Each row is a point. Any point is a mix of the corners, with weights that add up to 1. It lies inside the corners' shape when no weight is negative. Is each point inside? If not, which corners have a negative weight?

Corners:
(1): -0.088 -0.022
(2): 0.043 -0.008
(3): 0.019 0.066
Points:
-0.057 -0.031 -> outside (3)
0.041 0.029 -> outside (1)
0.016 0.057 -> inside
0.038 -0.006 -> inside
0.011 0.036 -> inside
0.007 0.053 -> inside

Corners:
(1): -0.043 -0.031 -0.061 -0.007 -0.030 0.101
(2): 0.019 -0.007 0.063 0.015 -0.004 -0.009
(3): 0.038 0.003 -0.022 -0.024 0.016 -0.023
(4): 0.002 0.106 -0.060 -0.061 0.016 -0.027
(5): -0.042 0.021 0.064 0.042 0.017 -0.054
(6): 0.006 -0.070 0.044 -0.002 -0.069 -0.004
(7): -0.004 -0.050 -0.014 0.094 -0.060 0.127
Points:
0.002 -0.034 0.006 0.019 -0.028 0.034 -> outside (4)
-0.026 0.021 0.037 0.023 0.007 -0.033 -> inside
0.002 0.004 0.038 0.024 -0.004 -0.021 -> outside (1)
-0.008 -0.017 -0.016 0.012 -0.032 0.041 -> outside (2)

Corners:
(1): 0.094 -0.051 -0.019 0.020 0.016 -0.062 -0.055 0.016 -0.123 -0.108 -0.017
(2): 0.021 -0.044 0.018 0.016 0.031 0.066 0.059 -0.053 0.018 -0.028 -0.022
(3): 0.009 -0.027 -0.023 -0.017 0.003 0.052 0.063 0.036 0.120 -0.010 -0.072
(4): -0.026 -0.086 0.013 0.019 -0.029 0.018 0.013 0.011 0.052 0.003 -0.027
(5): -0.036 0.005 0.083 -0.007 -0.103 -0.018 0.000 0.029 0.026 -0.008 0.014
(6): 0.015 -0.010 -0.014 -0.060 -0.023 -0.101 -0.079 -0.010 -0.069 -0.088 0.033
(7): -0.054 -0.002 -0.017 0.013 -0.096 -0.046 -0.040 -0.013 -0.113 -0.003 0.076
(8): -0.013 -0.010 0.045 0.020 0.004 0.037 -0.018 0.038 0.044 0.046 0.019
(9): -0.033 0.074 -0.012 0.037 -0.034 0.001 0.019 -0.053 0.085 0.016 -0.039
(10): 0.074 -0.027 0.082 0.050 0.065 0.064 0.100 0.016 0.015 0.090 -0.003
(11): -0.056 0.038 -0.053 0.040 0.083 -0.035 -0.021 0.033 0.003 -0.021 -0.002
(12): 0.031 -0.049 0.033 -0.070 0.002 0.101 -0.002 -0.020 0.000 0.065 -0.038
Points:
0.025 -0.025 0.002 0.006 0.011 0.021 0.030 0.018 0.031 -0.009 -0.031 -> inside
0.010 -0.018 0.000 0.015 -0.012 -0.006 -0.005 -0.011 -0.031 -0.027 0.001 -> inside
0.003 -0.012 0.026 0.003 0.001 0.018 0.020 0.004 0.025 0.015 -0.003 -> outside (1)
0.026 -0.024 0.014 0.012 -0.007 -0.013 -0.020 0.015 -0.026 -0.030 -0.004 -> inside
-0.009 -0.029 0.032 0.003 -0.026 0.033 0.029 -0.004 0.048 0.018 -0.012 -> outside (1, 11)
0.001 0.005 0.000 0.024 0.020 -0.017 0.000 0.010 -0.018 -0.017 0.008 -> outside (4, 12)
